Every row gives one point. Each copy is the shape, with its points in the same order, stretched, turned, moved and blurred by noise. Say if it was mirrored as well.

Shape (8 x 3)
[[ 49 -23 -43]
 [ -6 -34   6]
 [ 62 -27 -29]
 [-48  43 -53]
 [ 36  27 -45]
 [-15  51   3]
 [-42 -89  30]
 [-17 -22 -40]]
Copy 1 (8 x 3)
[[  0   2 -83]
 [ 31   5  -9]
 [  7 -15 -88]
 [-63  43  21]
 [-57 -11 -54]
 [-48 -24  17]
 [ 79  42  27]
 [  2  44 -13]]
Copy 1 is: mirrored
Copy 2 (8 x 3)
[[ 45 -61 -22]
 [-30 -42   0]
 [ 55 -80  -7]
 [ -7  30 -72]
 [ 64 -13 -20]
 [  9  41   1]
 [-93 -73  10]
 [-14 -42 -41]]
Copy 2 is: only turned
Copy 3 (8 x 3)
[[ 59 -16   3]
 [  3 -25  39]
 [ 55 -34  -4]
 [  4  63   1]
 [ 38   8 -28]
 [-23  14 -24]
 [-16 -40  95]
 [ 26  16  33]]
Copy 3 is: mirrored
Copy 4 (8 x 3)
[[ 33   9 -78]
 [ 27 -24  -5]
 [ 47  23 -69]
 [-85 -28 -48]
 [-20  29 -79]
 [-57  17 -21]
 [ 56 -73  36]
 [ -6 -35 -41]]
Copy 4 is: only turned

Shape (8 x 4)
[[-11   9   4 -41]
 [ 21  15  -1  29]
 [-15  14 -33 -59]
 [-49   7 -61 -42]
 [-53   6 -19 -37]
 [-38  15  -2 -26]
 [ 87  -5  28  41]
 [ 46 -45  18  25]]
Copy 1 (8 x 4)
[[-16  18  42 -15]
 [ 38   4  -3  29]
 [-23  61  42 -32]
 [-40  95   5 -19]
 [-44  54  24  -5]
 [-30  33  30   7]
 [ 84 -55   1  12]
 [ 37 -42 -15 -14]]
Copy 1 is: only turned
Copy 2 (8 x 4)
[[ -8  -1  20 -36]
 [ 28  43  -6  30]
 [  3  14  -8 -57]
 [-41  28 -53 -62]
 [-53  10  -7 -39]
 [-25  11   0 -31]
 [ 89  17  20  62]
 [ 39 -24 -10  51]]
Copy 2 is: only turned
Copy 3 (8 x 4)
[[ -9 -17  13 -63]
 [ 32  20  24  -1]
 [  7  -2  -3 -93]
 [ -5  15 -35 -93]
 [-34  11 -13 -61]
 [-21  10  -1 -51]
 [ 75 -42  51  47]
 [ 42 -62   3  24]]
Copy 3 is: only turned
Copy 4 (8 x 4)
[[  6  17  45 -30]
 [-21 -30 -12  11]
 [ 49  35  30 -29]
 [ 81  24  45  10]
 [ 40  24  66  -1]
 [ 12  20  55   1]
 [-70 -70 -44 -28]
 [-34 -85  13 -28]]
Copy 4 is: mirrored

Shape (10 x 6)
[[ 43 -57 -41  28 -31  -4]
 [-12 -57 -44  44 -48 -14]
 [  6  57  38  17  -9 -11]
 [ -7  73  32  31  33   4]
 [-30  -2 -31 -25 -14 -33]
 [ -8   5  25  -1 -20  -8]
 [-17  41  52  14  19 -57]
 [-28   7 -16 -17  13 -77]
 [ -5  -4  19   1  16  29]
 [-12  -8  21  23   5   8]]
Copy 1 (10 x 6)
[[ 22 -61   7  23 -86  13]
 [-36 -64   9  17 -83  19]
 [  4  32  68 -11  -3 -37]
 [  6  30  82 -19  45 -28]
 [-36 -14 -25 -23 -37  -7]
 [-18  16  22  12 -27 -17]
 [-20  15  46  -8  13 -72]
 [-33 -29 -16 -34 -23 -51]
 [ -6  12  19  28  10  10]
 [-18  -3  32  26  -2  -5]]
Copy 1 is: mirrored
Copy 2 (10 x 6)
[[ 23  -7 -71 -12 -62  -8]
 [-29  -3 -59  -5 -65 -27]
 [ 17  38  68   0  -2   8]
 [ 18  40  71  46  11  15]
 [-37   4 -28 -18  23  14]
 [  1  -2  28 -14  -7  -1]
 [  8  35  51   0  41 -38]
 [-24  25 -32 -17  57 -21]
 [ 12 -26  19  23  -7  17]
 [  3 -11  18  20 -16 -10]]
Copy 2 is: only turned
Copy 3 (10 x 6)
[[ 55 -42  31  48 -38   3]
 [ 62 -28  49  35 -62 -44]
 [-15  78  -8  12   5  35]
 [ 12  95 -18   2  38  32]
 [  0  -9 -20 -14 -28 -45]
 [ -1  30  19  -8 -15  12]
 [-42  65   9  11  47  -6]
 [-27  -4 -26   5  19 -59]
 [ 39  22  13 -24  10  21]
 [ 34  29  30  -5   6   7]]
Copy 3 is: mirrored
Copy 4 (10 x 6)
[[ 23 -56 -20  53 -35 -54]
 [-23 -56  11  56 -53 -51]
 [ 11  64   9  -8   6  -7]
 [ 10  78   9  20  39  32]
 [-54 -29  -7 -24 -11 -24]
 [  1   8  16  -8 -17  -5]
 [ -9  59  52 -25  28 -18]
 [-63  -6  19 -27  22 -41]
 [ 29 -13  26  19   7  39]
 [ 22  -4  32  20   1  16]]
Copy 4 is: only turned

Shape (11 x 8)
[[ 15 -37  25  35 -63   6  24  17]
 [-20  25  38  42 -14  -4 -18  86]
 [ 39   9  38 -11  -8  17  22 -12]
 [-43 -30  19   2  53 -14 -48 -27]
 [  5 -43  43  20  80  26  10 -20]
 [  6 -35   2 -29 -26 -23 -13  58]
 [  1   0 -42   4   5 -46 -18  11]
 [ 34 -62 -10   6  17  28 -14 -43]
 [  2  31 -53  40   2  27 -50 -26]
 [-19  30 -25 -20  19  16  13 -28]
 [ -3  -5 -22 -36   6  -4  19  57]]
Copy 1 (11 x 8)
[[ 39 -51  14 -33 -39  28  24  48]
 [ 17 -10  92  -7 -18  35 -54  42]
 [ 47 -12  15 -11  25  24  30 -14]
 [-35 -38  26  24  16 -58 -20 -36]
 [-10 -43  23  34  77 -23  21   6]
 [  2 -20  35 -76  -9   3 -36  16]
 [ 13  16  -4 -29 -13 -43 -48  11]
 [  1 -53 -50  -3  30  -4   7  -9]
 [  4   7 -39  30 -19  22 -53 -16]
 [-14  40  -9   1   4   7  21 -31]
 [-17  23  33 -74  10  14 -21  20]]
Copy 1 is: only turned
Copy 2 (11 x 8)
[[  2 -25  16  50   8 -75 -55  -4]
 [-30  20 -24  24  13 -60 -31  95]
 [  8  29   0  -8  16 -23 -36 -14]
 [-34   9  64 -18 -16   9  47  42]
 [  0   2  60 -40  40   7  10  41]
 [  5 -24  21  -5 -54 -72 -26  31]
 [ 23 -15 -13  18 -29 -20  46  16]
 [ 25 -27  64  19  -7  25  -9 -13]
 [ -4   2 -27  61  -2  61  21  18]
 [-31   0 -32 -22  -1  12  33 -21]
 [  3 -26 -23 -33 -30 -43   1  20]]
Copy 2 is: mirrored
Copy 3 (11 x 8)
[[-12 -45  16  62 -59 -13   5  -7]
 [-48  27  -3  27 -47 -25 -66  51]
 [ 26 -14  42  34   5  14  -1  -2]
 [-52  -5  -3  -7  58  19 -42 -69]
 [-39 -47  22  50  84  32 -13 -29]
 [ -9 -38  -3 -27 -37 -44 -18  13]
 [-12  11 -42 -14  -4 -28   3 -23]
 [ 14 -79 -15  30  32  34  10 -55]
 [  6  17 -63  15 -11  55 -19 -29]
 [-15  19   9  -9  17  49  18 -17]
 [-22 -16   0 -30 -17 -14  10  41]]
Copy 3 is: only turned

Shape (14 x 9)
[[ 17   0  -2  19  27  -6  11 -47  20]
 [ 29  24  19 -25 -21  24   7  63  12]
 [-26  15   4  46  17 -15  -2 -26 -14]
 [-21 -39  39  -7  61 -13 -25  71  70]
 [  2  23  37 -11 -19  42 -10  22  16]
 [ 51  37  10 -15 -44 -27 -33  68   7]
 [  8  58   6 -29  -9 -31  16  32   1]
 [-41  10 -48 -15  13 -62  19 -47 -27]
 [-22  -1  22 -26  76   9 -37  58  19]
 [-14  18   0  34   5 -28  54 -26 -28]
 [-26  12  13   3   8 -35   8 -32 -39]
 [ -2  33  47  -6 -42   8   1   7  29]
 [-11 -41  46 -23  28  13  -7  27  -2]
 [-35  -9 -59  43   5 -26   8 -10  19]]
Copy 1 (14 x 9)
[[-14  33  -1  22 -19  40  30  28  -5]
 [ 46 -19  16 -29  54   2 -10  13   7]
 [-27  16 -16  27 -37 -18  20  10  28]
 [-34  32   9 -27  88  29 -33  52  75]
 [ 12 -22   3 -27  11  31 -24 -11  15]
 [ 53   6  37   9  53  -9 -58  16   4]
 [ 33  43  33 -25  20 -26  -7  16 -13]
 [-49  46  17   9 -36 -53  40  51 -43]
 [-40  44 -19 -35  79   8 -20   7  45]
 [ -6  26   8  10 -31 -28  65   6  19]
 [-39  22  21  17 -17 -30  30  -1   9]
 [ 17 -10  30 -21  -9  17 -35  15  13]
 [-42 -17  10  -7  62  12   4  -7  45]
 [-10  20 -35  17 -29 -21  21  68   5]]
Copy 1 is: mirrored
Copy 2 (14 x 9)
[[-15 -30 -29 -11  41 -32   4 -27 -17]
 [ 54  11 -32  10 -55  -8   7  18  25]
 [-45  -1 -31 -22  18 -39 -32 -33 -43]
 [-11  32  60  20 -34 -95  41 -15  76]
 [ 26   0 -33  15 -24   2 -22   9  28]
 [ 80  27 -35 -19 -60 -11 -16 -30  15]
 [ 17   3 -51 -49 -51  11  10 -16   2]
 [-52  -9  -4 -45  12  24  25 -52 -73]
 [-12  47  36  -8  -4 -57  34  18  52]
 [-42 -33 -42 -36  -8 -28 -11 -18 -62]
 [-34 -16  -7 -48   9  -9 -26 -30 -45]
 [ 19 -21 -46  -3 -39  14 -33 -23  25]
 [  0   1  57   8  -7 -46   1  14  26]
 [-42  18 -19  25  -7 -25  27 -55 -63]]
Copy 2 is: mirrored
Copy 3 (14 x 9)
[[ 45  14   5  -5  -4 -36 -32 -22  22]
 [ 30 -10   0  15 -35  16  56  14  13]
 [ -4  19  48   7  -6 -20 -41 -45  12]
 [ 51 -50  71   7  30  36 -15  66  -9]
 [ 33 -18  30 -16 -31  10  38 -23  34]
 [ 10  24 -14 -23 -67  -7  49  36 -12]
 [  9  37  10  17 -23 -28  44  12   9]
 [-37  53 -11  13  42 -66 -20 -36 -17]
 [ 52  -7  68  31  25  40   5   7 -26]
 [-17  15  21  40  -6 -50 -35 -31  16]
 [ -9  13  39  11   2 -55 -20 -40 -17]
 [ 20 -13  31 -36 -42 -23  39  -4  50]
 [ 33 -59  46  19  10  -3   2   5 -24]
 [-38  29  -8  10  31  -1 -44 -17  16]]
Copy 3 is: only turned

Shape (17 x 11)
[[ 45 -41  -4 -18   8  19 -19  19  -9   8  11]
 [-21  26 -41 -53  32  36  13 -12  -8  25 -18]
 [ 49 -27  -3   1  11  13 -31  31  16  37   5]
 [ 39 -50 -17   7   9  -2 -18  51 -11  25  30]
 [ -3  16 -15 -52 -11  28  21  -1  22  28  -5]
 [ 40 -37  -6  11  23  32 -19  18  14  17  15]
 [-22  27 -37 -36   3   5   6   3  -1  31  21]
 [-35  16 -15  24   0 -11 -12 -13   2 -39 -33]
 [-11  24  -7 -39 -11  23  13   4  -2   6 -14]
 [-47  -2  26  19  14 -16   2 -45  -6   5 -15]
 [-53  40  -4 -11  -4  50  27  -8   0  16  15]
 [-34  31  -5 -12   5 -12  14 -23  17  11 -23]
 [-26   5 -40 -22 -14  31  59 -18  -3  17  14]
 [  1  46   6  19   7 -18   3 -33 -26  -8 -23]
 [-18  13  15   7  12 -20 -22 -44   4 -32  14]
 [ -2  21 -19  25  -8 -10 -32 -47   6  -2 -20]
 [-18  -3  -6   3 -25  11 -31 -21 -26   4 -21]]
Copy 1 (17 x 11)
[[ 44 -13  10  -9  -1  23 -12  31 -21 -27 -60]
 [ 14  -4 -48   4  26 -23   5 -27 -43  64 -44]
 [ 45   4 -19  -3 -17  45   8  29   3 -36 -50]
 [ 71 -24  -1  -4   9  38  12  68   9 -23 -45]
 [ -9   3 -40 -16 -13  -4  -9 -16 -36  72 -42]
 [ 22 -18   2  -9   0  45   8  19 -10 -39 -42]
 [ 27   5 -30   8  18  -9  -2  -8  -4  75 -27]
 [ -9  15   8 -30   9 -37  28 -21  -2 -16  44]
 [ -1  12 -29  -9 -15 -10  -3 -11 -42  55 -19]
 [-25 -20  31  31 -15 -19  27 -24  10 -15  22]
 [-24  -9 -16  12  -4  26  16 -34 -31  95   7]
 [-21  14 -24   4  -6 -36  12 -26  -1  30  11]
 [ -8 -52 -30 -12  14  -8  -6 -15 -16  86  -7]
 [  5   6 -15  33  -4 -21  -3 -35  -5 -32  44]
 [ -6  14  47   6  17 -26 -19 -36   8 -33   7]
 [ 17   5   4  -9 -10 -15   6 -57  19 -42  31]
 [ 33  -6  19 -12 -37   1  26 -31 -15   6   5]]
Copy 1 is: mirrored
Copy 2 (17 x 11)
[[-11   4  -1  20   6 -31  36 -13   1   0  27]
 [  6  64  -5 -53   1   9  32  11 -16  11 -19]
 [  3   2 -11  14  12 -41  46   0   9  30  41]
 [  8 -18  -4  14  17 -23  48 -25   0  14  53]
 [-19  36 -25 -33 -25   1  19  14 -15  33  -4]
 [ 13   6  -7  23  19 -34  42 -18  10  27  14]
 [  4  37 -26 -50   1  -3  15  -5 -32  24   8]
 [ 35  -4   0  -5  26  41  -5  20 -10  -9 -39]
 [ -8  33  -5 -18 -15  15  14  19 -19  26 -10]
 [  1 -29  21 -35  30  13  -4  -1  -1  15 -65]
 [  4  57   3 -29  -6  37  11  -3 -29  54 -21]
 [  9   4  -5 -51   5  11  -8  23  -3  24 -28]
 [ -1  29 -24 -26 -33  30  23 -17 -41  19 -34]
 [ 35  -5  22 -30  -4  -6  -5  28 -32  11 -21]
 [ 13  -7   2 -14  23 -10 -32  -8  -4   8 -29]
 [ 22  -3 -17  -8  34 -10  -7  35 -26  12 -35]
 [ -5  10   8   4  44  24  17  19 -44   4 -27]]
Copy 2 is: mirrored

Shape (17 x 11)
[[-28  -1  13  44  -8  53  -1 -27  -6  30 -18]
 [ -2  26  28  -1  21  -9  19 -36  -7 -24   8]
 [  9  -8 -25 -39 -38   4 -11  19  -4  32  45]
 [ 12  17   1  44 -25 -46 -19  18 -29 -22  41]
 [ 44   7   7  19 -14 -23   3   6  27  43   9]
 [  8  13  36   7  46  18  46  26   0  21  12]
 [ 41  -3   4  19   6  -6  50 -48 -15 -34  -6]
 [-31  27  -6  -6  -6 -10  -6 -49  31   1  39]
 [-12  33 -42 -42  -9  33   0 -25   8  31 -26]
 [-27  14   3  44  -3  13 -31 -13 -16  -5  39]
 [  1 -19   1 -10   5 -33  11  -1  -7  20   1]
 [ -4 -14   8  24   6  41 -38  24  -1  -2  39]
 [ -4 -41  12  -1  -1 -25 -46 -29 -11  17  -3]
 [ -8  27 -24  -4  20 -37 -38 -11 -11   8   9]
 [-25  -2 -26 -23  48   5  25  -4   1  23 -60]
 [-24  -7   2   1 -11   8  14  -6  24  -8  17]
 [-20   4  16   2 -18   3 -21   8   4  -6 -14]]
Copy 1 (17 x 11)
[[ -5 -18  19 -31 -37  15  27   5 -18   7   5]
 [-48  -8   8  -7  -1 -33 -18 -18 -20   6 -25]
 [ 14  35 -36  13  21  52  17 -15 -26 -16 -13]
 [  3  18  15  60 -29  11 -43   7 -17  10 -65]
 [ 35  -9   4  20  -6 -15  12 -71   1   1  -7]
 [ -4 -16 -31   2   1 -51  42 -33  34  15 -16]
 [-34  33  12   2 -54 -19 -16 -53   7 -13  -9]
 [-44 -47  -6 -11  18  27 -23 -12 -47 -19  -7]
 [ 18 -13 -36 -62   1  33  -2 -25 -34 -21  18]
 [-27  -9  33   4 -21  19 -11  31 -33 -12 -37]
 [  2   5 -32  27 -11 -25   8  -4 -13  16   0]
 [ -2  14  30   6  10  18  17  18  11 -11  -2]
 [-10  11  20  28  -8 -12   4   9 -41  12  17]
 [ 12 -13  -8  15   0 -14 -39  12 -45 -14 -26]
 [ 23 -19 -61 -22 -33 -21  13  10  -3  11  44]
 [-22 -12 -17   2   3  35   3   1   8   6  13]
 [ 10   5   6   5   9  17 -19   2   1  39  -8]]
Copy 1 is: only turned
Copy 2 (17 x 11)
[[ 43 -35 -11  82  21  22 -33 -32  11  35   8]
 [ 51 -22  -2  15 -36  10  15 -26  20   6 -45]
 [-44  -4  -7   6  16  -3  47 -28 -32 -49  16]
 [ 16   1 -20 -62  40 -42  20 -13 -42 -13 -26]
 [-54   2 -45 -17  12   5  37  17  21  22  11]
 [ 15 -10   6  -8 -44  54  23 -28  22  49  18]
 [  1 -36  -7  -2   1  38   9 -52  43   4 -62]
 [ 26  -1 -24  45 -28 -44   1 -24  23 -22 -20]
 [-15  -5  -6  75 -17  47 -25 -15 -22  18 -23]
 [ 55   2 -21  26  21 -28  -7 -32 -14  -1  -2]
 [-16 -25 -19 -20  -5  30  -3   4  -9 -14   0]
 [ 37  24  -5  19  33 -10  14 -18  15  -9  34]
 [ 19 -17 -38  28  24  17  -9  32   4 -48   4]
 [ 20  22 -42  -5  -8  17 -21  13 -37  -5 -19]
 [  5 -12   3  30 -35  95 -79  11  -4  51  -5]
 [  9 -16  12  22   4 -27 -12 -17  28  -3   2]
 [ 34  -8  17  19  17 -16 -11  34 -11   9  -5]]
Copy 2 is: only turned
Copy 3 (17 x 11)
[[ 31  30   3 -35 -21  38  -6  -8  22  46  12]
 [-17  13  11  29  -7   0  22  -9 -18  29  15]
 [ 44 -12  -2  15 -27  50  14 -22  24 -48  29]
 [ 24  29  40  33 -57  11 -30 -13 -28 -11  35]
 [  4  30   8   8 -27   2   6 -28   2 -36 -22]
 [-29  39 -37   5 -26   6   0   4  21  -3   8]
 [-15 -33   3   0 -38 -26   3 -24 -21  41 -18]
 [ 41  37   8  43  -2  33  45 -40 -20  13  23]
 [ 47 -13  -4   0  18   5  48 -36  52  -2  28]
 [ 42  48  19   8 -45  42   5  -9 -16  21  46]
 [ 12  13   3  29 -12   3 -10  17  14 -18 -12]
 [ 33  38 -13 -20 -50  45   9   5 -16 -25  44]
 [ 24  21  35  13  -8  18   8  43  -6 -16 -13]
 [ 39  38  29  45 -12 -10  35   6   6 -21  27]
 [ 26  12 -30   7  20 -38  12  28  59  -3  -3]
 [ 32  20 -20   9 -12  27  -4 -19 -12  -1  16]
 [ 21  24  16   0   7  17 -12   4   0 -13  27]]
Copy 3 is: only turned
Copy 4 (17 x 11)
[[ 22   3 -28  -3 -19 -17   4  31  28 -39   1]
 [ 18 -26 -18  39 -16  19  11  -3   6  12 -16]
 [ -7  56   2 -14  11 -36   0 -53  13   7  47]
 [ 25 -13 -44  34  36 -42 -56 -24 -24  32  -1]
 [-38  33  -4  16  36 -18 -16 -49  38   4 -28]
 [-50   9  -5  49  -3 -16   6  12  24 -12  21]
 [ 37 -15  10  37 -30 -34  44  18  31  35 -47]
 [ 18  33 -33   4   2  43  14 -33 -19  -2  -7]
 [ -9  15  27 -41 -74  20  25 -32  17 -24   1]
 [ 39  10 -42  27   9  -8 -48   0  -6  -6  14]
 [ -3  10  21  -6  24 -26  10 -12   0  -4 -10]
 [ 15  25 -17  24  12 -15 -46  19  20  16  42]
 [ 52  -1  35  -2  50  -5 -24 -15  11   1 -14]
 [ 12   2  19   8   2  32 -45 -47 -31  -2 -22]
 [-23   0  58 -41 -47   8  40  19 -14 -26 -14]
 [ -3  20 -30 -16   9 -12  19  18  -1  13   7]
 [  3 -21 -14 -28  13   0 -16   3   6   2  17]]
Copy 4 is: mirrored
